Each point is reached from the start by the listed moves, each made once or not at all, plus a little noise. Is the number of moves made odd or even? Then give how often each move was made.
In the rows, 128 means zero.

Moves:
(1): [187 106 110 139 104]
(2): [150 197 122 156 134]
Start: [118 129 109 133 115]
Points:
[199 179  87 172  97] -> even (1, 1)
[119 124 112 133 118] -> even (0, 0)
[135 199 101 162 125] -> odd (0, 1)

Moves:
(1): [182 171  97 123]
(2): [115 162 145 132]
(3): [166 108 182 131]
(4): [112 129 117 183]
Start: [ 93 124 148 127]
Points:
[131 104 202 130] -> odd (0, 0, 1, 0)
[ 81 158 165 130] -> odd (0, 1, 0, 0)
[ 77 125 137 181] -> odd (0, 0, 0, 1)

Moves:
(1): [175 127 136 133 131 108 113]
(2): [120 179 136 119 141 126 125]
(3): [131 129 167 133 122 150 128]
(4): [114 135 128 171 119 108 111]
(5): [133 116 140 132 179 143 114]
(6): [155 139 106 153 124 149 132]
Start: [134 166 101 119 115 141 140]
Points:
[177 215 110 112 129 122 123] -> even (1, 1, 0, 0, 0, 0)
[145 235  86 181 117 141 125] -> odd (0, 1, 0, 1, 0, 1)
[154 167 102 193 152 154 110] -> odd (0, 0, 0, 1, 1, 1)
[214 171 136 162 160 179 110] -> even (1, 0, 1, 0, 1, 1)
[163 222 141 142 171 201 129] -> even (0, 1, 1, 0, 1, 1)

Moves:
(1): [158 104 171 125 122 161 146 140 162 115 138 129]
(2): [140 189 148 129 123 157 121 130 120 148 144 125]
(3): [104 136 165 109 120 106 119 118 130 110 103 141]
(4): [118  95 151 200 124 135  99 116 122 103 131 104]
(5): [134 136 158 134 201 107 156 119 125 123 115 104]
(6): [ 92 112 148  92 128 167 147 112 125 122 138 110]
(7): [102 156 140 148 109 124 175 172 166 120 111 135]
(8): [131 117 122 125 139 129 105 168 132 123 126 132]
(9): [101 134 119 134 149 134 110 126 173 135 142 130]
Start: [118 106 136 122 131 123 139 108 113 127 130 120]
Points:
[141  37 198 191 128 168 101 154 145  87 142 105] -> odd (1, 0, 0, 1, 0, 0, 0, 1, 0)
[ 86 177 177 107 151 131  82 139 156 131 132 132] -> even (0, 1, 1, 0, 0, 0, 0, 1, 1)
[ 53 100 192  63 120 141 148  82 115 106 120 115] -> even (0, 0, 1, 0, 0, 1, 0, 0, 0)
[ 86  74 245 185 108 136 145 177 187  59  93 121] -> odd (1, 0, 1, 1, 0, 0, 1, 1, 0)
[ 71 143 232 187 184 172 177 156 136  96 129  60] -> even (0, 1, 0, 1, 1, 1, 1, 1, 0)
[129 104 211 195 149 199  86 151 185 113 166 100] -> odd (1, 1, 0, 1, 0, 0, 0, 1, 1)

Moves:
(1): [177 109 121 147 122 110 132 157 137 142 125 100]
(2): [129 161 127 147 109  91 131 130 132 129 135 130]
(3): [137 143 166 106 150 158 118 135 122 122 112 113]
(4): [131 120 135 194 146 119 150 147 118 106 132 124]
(5): [134 137  97 117 156 118 125 127 133 118 121 117]
(6): [128 138 124 145 115 170 134 124 137 111 123 109]
(7): [116 111 121  89 123 124 189 143 111 133 143  86]
(8): [105 111 127 156 107 134  93 200 181 105 123 151]
(9): [128 124 136 130 129 106 147 114 176 133 149 120]
(10): [101 133 130 134 142 150 119 143 123 160 143 114]
(11): [116 145 129 123 139 116  90  90 126  93 214  73]
(12): [165 142 125 129 149 153 140 148 121 145 163 186]
Start: [156 142  92  97 148 147 128 105 133 102 125 121]
Points:
[166 173  86 122 170 236 138 136 130 133 171 145] -> odd (0, 0, 0, 0, 0, 1, 0, 0, 0, 1, 0, 1)
[201 212 131 113 159 185 157 116 178 104 167 139] -> odd (0, 1, 1, 0, 0, 1, 0, 0, 1, 0, 0, 1)
[161 180 110 145 216 167 124  67 181  17 210   7] -> even (0, 0, 1, 1, 1, 1, 0, 0, 1, 0, 1, 0)

Moves:
(1): [149 128 129 120 138 120 122 117 122 181 134 132  85 104 142 132 118]
(2): [143 140 110 159 135 140 127 102 135 131 111 134 131 106 131 130 129]
(3): [121 132 120 110 126 142 133 140 128 121 152 122 141 143 117 132 107]
(4): [109 118 130 136 117 130 106 114 128 132 127 127 128 153 138 108 100]
(5): [130 125 127 119 140 118 117 125 128 130 132 144 139 120 127 129 137]
(6): [146 113 137 121 136 135 117 125 141 128 120 125 122 113 107 146 130]
(7): [140 130 127 146 147 139 148 155 137 139 134 141 125 127 123 121 134]
(8): [120 137 117 135 131 136 130 147 136 144 131 122 141 103 131 114 136]
(9): [145 119 134 156 129 119 134 128 131 120 152 138 137  95 133 147 136]
(10): [105 129 134 151 142 143 118 107 133 148 127 124 110 132 131 132 156]
(11): [150 106  89 124 139 145 113 162 130 100 131 129 119 125 161 129 145]
(12): [115 143 134 120 129 141 148 141 127 120 120 151 124 134 127 132 122]
(13): [161 139 136 115 104 123  93 124 116 164 128 122 127 127 134 143 128]
(14): [131 132 124 128 136 137 142 124 153 138 129 138 115 133 140 120 137]
Start: [140 112 140 128 124 149 135 119 127 124 119 123 139 115 125 114 141]
Points:
[175 128 160 134 101 149 127 127 117 146 134 151 143  86 134 153 143] -> odd (0, 0, 0, 0, 0, 0, 0, 0, 1, 0, 0, 1, 1, 0)
[167 111  89 141 176 204 176 218 172 114 173 184 156  69 159 114 171] -> even (0, 0, 1, 0, 1, 0, 1, 1, 1, 0, 1, 1, 0, 1)
[155 103  87 207 183 249 144 158 199 141 145 167 124  72 157 116 167] -> odd (0, 1, 1, 1, 0, 1, 1, 1, 1, 1, 1, 1, 0, 1)
[199  99  82 151 174 190 162 197 168 170 187 148 106  49 177 112 160] -> odd (1, 0, 1, 0, 0, 0, 1, 1, 1, 0, 1, 0, 0, 1)
[206 123  91 158 136 175 104 152 135 139 128 167 160  32 170 140 179] -> odd (0, 1, 0, 0, 1, 0, 0, 1, 1, 0, 1, 1, 1, 0)
[152  99 105 190 180 207 145 161 170 194 149 174  69  68 198  96 175] -> odd (1, 0, 0, 1, 0, 0, 1, 1, 1, 1, 1, 1, 0, 1)

Moves:
(1): [142 121 122 126 111 123 141 121 153 147 138 138 135 123 148 123 131 121
 130 119 108]
(2): [108 116 135  99 114 125 138 126 148 125 141 125 146 133 111 165 121 123
 138 137 114]
(3): [138 139 146 131 144 145 144 132 133 131 144 113 142 109 121 144 125 112
 120 113 120]
(4): [130  93 124 151 113 130 112 110 117 145 138 126 119 103 125 133 154 128
 122 123 123]
(5): [118 113 126 120 108 141 134 151 125 135 123 149 127 130 150 138 125 121
 137 132 144]
(6): [143 138 121 127 127 120 115 127 158 105 167 117 129 123 154 117 126 122
 116 149 152]
(7): [147 158 125 108 123 123 130 104 143 133 111 130  89 140 131 114 128 135
 119 121 116]
(8): [118 139 121 142 142 144 115 142 132 115 123 148 125 113 117 108 120 134
 103 103 133]
(9): [127 143 133 141 135 134 130 125 112 127 138 110 122 133 114 116 148 101
 139 155 127]
(10): [118 124  97 127 137 104  98 139 150 142 121 133 141 148 118 145 122 128
 113 147 122]
(11): [144 154 102 116 137 132  88 123 103 144 179 143 120 116 131 112 146 139
 156 138 103]
(12): [138 144  87 119 157 142 157 118 132 124 149 147 124 136 113 143 118 141
 144 120 152]
(13): [126 117 130 130 155 126 135 124 147 114 121 125 112 121 119 132 135 135
 129 137 127]
(14): [147 122 109 136 143 137 133 107 128 118 119 138 139 123 144 120 124 119
 132 143 133]
(15): [104  98 125  95 104 143 139 122 127 167 125 124 138 131 147 117 118 144
  84 131 131]
(16): [131 129 119 133 129 128 151 112 121 127 135 139 127 112 117 130 122 141
 137 157 153]
(17): [131 116 141 129 144 149 121 121 126 133 127 145 148 160 153 140 133 128
 112 119 129]
(18): [141 117 118 130 131 159 131 129 135 129 134 147 136 131 123 118 125 143
 131 122 144]
(19): [116 112 115 136 156 143 143 116 142 138 128 134 156 123 124 135  81 119
 128 126 122]
(20): [135 128 121 142 134 119 130 131 113 119 128 131 119 137 122 118 115 119
 129 132 115]
Start: [135 174 124 118 120 151 127 101 146 102 120 115 157 117 133 136 165 120
 129 116 116]
Points:
[148 108  66 108 167 188  82  59 220 188 226 129 217  97 190 154 156 115
  60 140  75] -> even (1, 0, 1, 1, 0, 1, 0, 0, 0, 1, 1, 0, 1, 0, 1, 0, 1, 0, 1, 0)
[149 167   7  57 162 197  99  61 221 135 219 172 145  79 149 156 159 139
  73 142 121] -> odd (0, 1, 1, 1, 1, 1, 1, 1, 0, 1, 1, 1, 1, 1, 1, 0, 0, 0, 0, 0)
[147 133  79  78  98 164 113  70 216 143 180 107 161 121 133 154 149 123
  45 143 104] -> odd (0, 1, 1, 1, 0, 1, 1, 0, 0, 1, 0, 0, 0, 0, 1, 0, 0, 1, 0, 1)
[198 131  52 142 139 190 119  39 225 116 159 176 146 128 191 125 200 104
 110 205 163] -> even (1, 0, 0, 1, 1, 1, 1, 0, 1, 1, 0, 0, 1, 1, 0, 1, 1, 1, 0, 0)
[173 228  97 107 171 184  82  51 162 113 204 124 150 146 175 106 159  95
 130 159  96] -> even (0, 0, 0, 0, 0, 1, 1, 0, 1, 0, 1, 0, 0, 0, 0, 0, 1, 0, 1, 0)
[130 195  64 100 208 221 184  56 214  83 145 154 148 124  62 146 115 126
 135 112 128] -> even (0, 1, 0, 0, 0, 0, 1, 1, 1, 0, 0, 1, 1, 0, 0, 0, 0, 1, 1, 0)

Moves:
(1): [120 144 109 129 143 101 131 143 142 129 110 136 131 107 132 111 130 142
 134 121 130 140 127 129 131 130 123]
(2): [155 105 139 133 129 141 136 148 155 139 143 143 109 130 145 120 135 108
 134 125 129 103 119 135 124 137 129]
(3): [103 130 129 116 114 145 130 146 103 134 104 118 125 129 121 133 163 156
 117 129 119 113 132 140 130 123 127]
(4): [118 138 109 111 124 117 129 135 137 122 137 134 128 131 120 132 129 124
 128 113 136 137 152 122 127 145 116]
(5): [133 137 113 143 127 122 147 112 141 157 132 138 119 125 140 135 128 137
 140 122 121 130 147 117 132 133 137]
(6): [111 140 152 144 139 140 126 121 136 139 131 143 113 120 141 149 127 129
 114 137 140 103 118 121 122 120 122]
(7): [133 132 141 130 133 146 129 129  97 114 131 145 135 122 135 145 136 126
 107 152 114 125 109 108 153 123 112]
(8): [120 126 136 133 151 144 127 135 115 153 159 103 108 120 143 151 114 122
 141 127 106 100 125 138 122 133 146]
(9): [126 107 126 130 126 128 140 127 125 130 121 135 114 138 141 133 110 124
 124 129 141 116 113 129 123 126 133]
(10): [150 135 119 154 112 108 127 140 118 130 115 111 126 122 120 120 110 128
 140 128 148 100 130 129 132 136 116]
(11): [133 132 136 132 137 120 145 107 130 133 144 145 125 124 143 127 125  98
 123 124 122 140  97 144 134 117 139]
(12): [134 165 141 126 135 117 132 163 145 139 118 103 130 148 147 120 140 149
 139 114 172 132 113 130 101 131  98]
(13): [130 122 131 138 125 127 122 124 113 135 127 143 144 108 126 136 123 137
 105 120 120 139 147 131 129 127 121]
(14): [127 100 124 116 130 132 134 129 125 134 135  95 138 104 106 118 136 113
 128 127 144 101 112 109 145 141  99]
(15): [135 116 126 150 125 136 132 115 127 129 154 137 133 150 121 117 125 138
 133 115 154 118 114 113 102 144 140]
(16): [150 118 115 125 141 135 132 124 134 131 158 136 120 112 120 124 128 143
 116 145 118 160 136 116 145 122 142]
(17): [136 123 124 123 140 133  96 119 111 138 114 124 128 116 113 119 115 125
 136 141 115 125 124 152 145 112 134]
(18): [119 131 136 119 125 109 152 139 134 143 117 126 128 137 114 101 119 125
 126 108 121 119 138 115 100 108 113]
(19): [119 113 130 160 133 148 138 133 130 139 126 126 107 129 130 111 116 125
 120 128 127 126 127 115 117 144 105]
(20): [125 112 132 143 118 107 127 136 124 153 129 138 140 132 114 127 131 124
 122 125 134 128 135 114 117 129 117]
(21): [122 120 108 137 132 117 109 114 124 101 121 142 120 133 136 123 137 124
 103 137 117 148 142 110 116 137 116]
(22): [139 125 150 128 130 120 152 127 121 150 108 120 127 147 130 117 122 113
 128 130 140 116 156  89 124 146 145]
(23): [124 138 117 142 124 123 124 120 106 130 122 134 128 106 118 152 126 133
 127 127 125 138 134 111 118 133 121]
(24): [136 124 169 108 117 110 111 130 129 137 118 143 129 134 110 144 130 140
 119 119 126 112 139 138 132 134 107]
Start: [131 150 116 118 128 134 113 135 128 118 129 124 129 123 119 151 124 139
 149 120 143 130 137 135 155 128 137]
Points:
[228 125 148 167 141  86 175 165 109 249 139 125 136  81 109  93 108 103
 134 119 185  87 139  60 170 129  75] -> odd (0, 1, 0, 0, 1, 0, 1, 0, 0, 1, 1, 1, 1, 1, 0, 1, 1, 1, 0, 1, 0, 1, 0, 0)
[144 165 153 170 147  88 111 208 173 200 140 187 104  72 114 171 131 182
  98  88 195 136 176  88 106 174  33] -> odd (1, 1, 0, 1, 0, 1, 0, 0, 0, 0, 0, 1, 1, 0, 0, 1, 0, 0, 1, 1, 0, 0, 1, 1)
[164 110 114 177 149 153 106 129  11 191 184 103 131  50  65 186 120 136
 133 156 139  66  75 100 190 137 121] -> odd (0, 0, 1, 0, 0, 0, 1, 1, 0, 1, 1, 0, 0, 1, 1, 1, 1, 0, 0, 1, 0, 0, 1, 0)
[ 92 139 153 134 137 120 173 177  54 214  90 112  95 110 116 185 128 164
  82  81 152  56 205  20 104 196  14] -> odd (0, 0, 1, 1, 1, 0, 1, 1, 1, 0, 0, 1, 1, 1, 0, 0, 0, 1, 1, 0, 1, 1, 1, 1)
[126 145 113 228 164  96 127 120  96 231 156 148 101 117 127 136  83 144
 123  70 141 137 145  89  52 139  91] -> even (0, 0, 0, 0, 1, 0, 0, 1, 0, 0, 1, 1, 1, 0, 1, 0, 1, 1, 1, 1, 1, 0, 1, 0)
[135 150 109 160 135  88 193 183 109 152  70 132 100 132 122  95  77 126
 129 101 172  90 163  46 132 160  80] -> even (1, 0, 0, 1, 0, 0, 1, 0, 1, 1, 0, 0, 0, 0, 0, 0, 0, 1, 1, 0, 0, 1, 0, 0)
[131  87 107 140 160 135 115 109  68 171 111 185  97  40 101 148 135 166
  56 150  93 141 131 109 221 133  69] -> odd (1, 0, 1, 0, 1, 0, 1, 0, 1, 0, 1, 0, 1, 1, 0, 1, 1, 0, 1, 0, 1, 0, 0, 1)
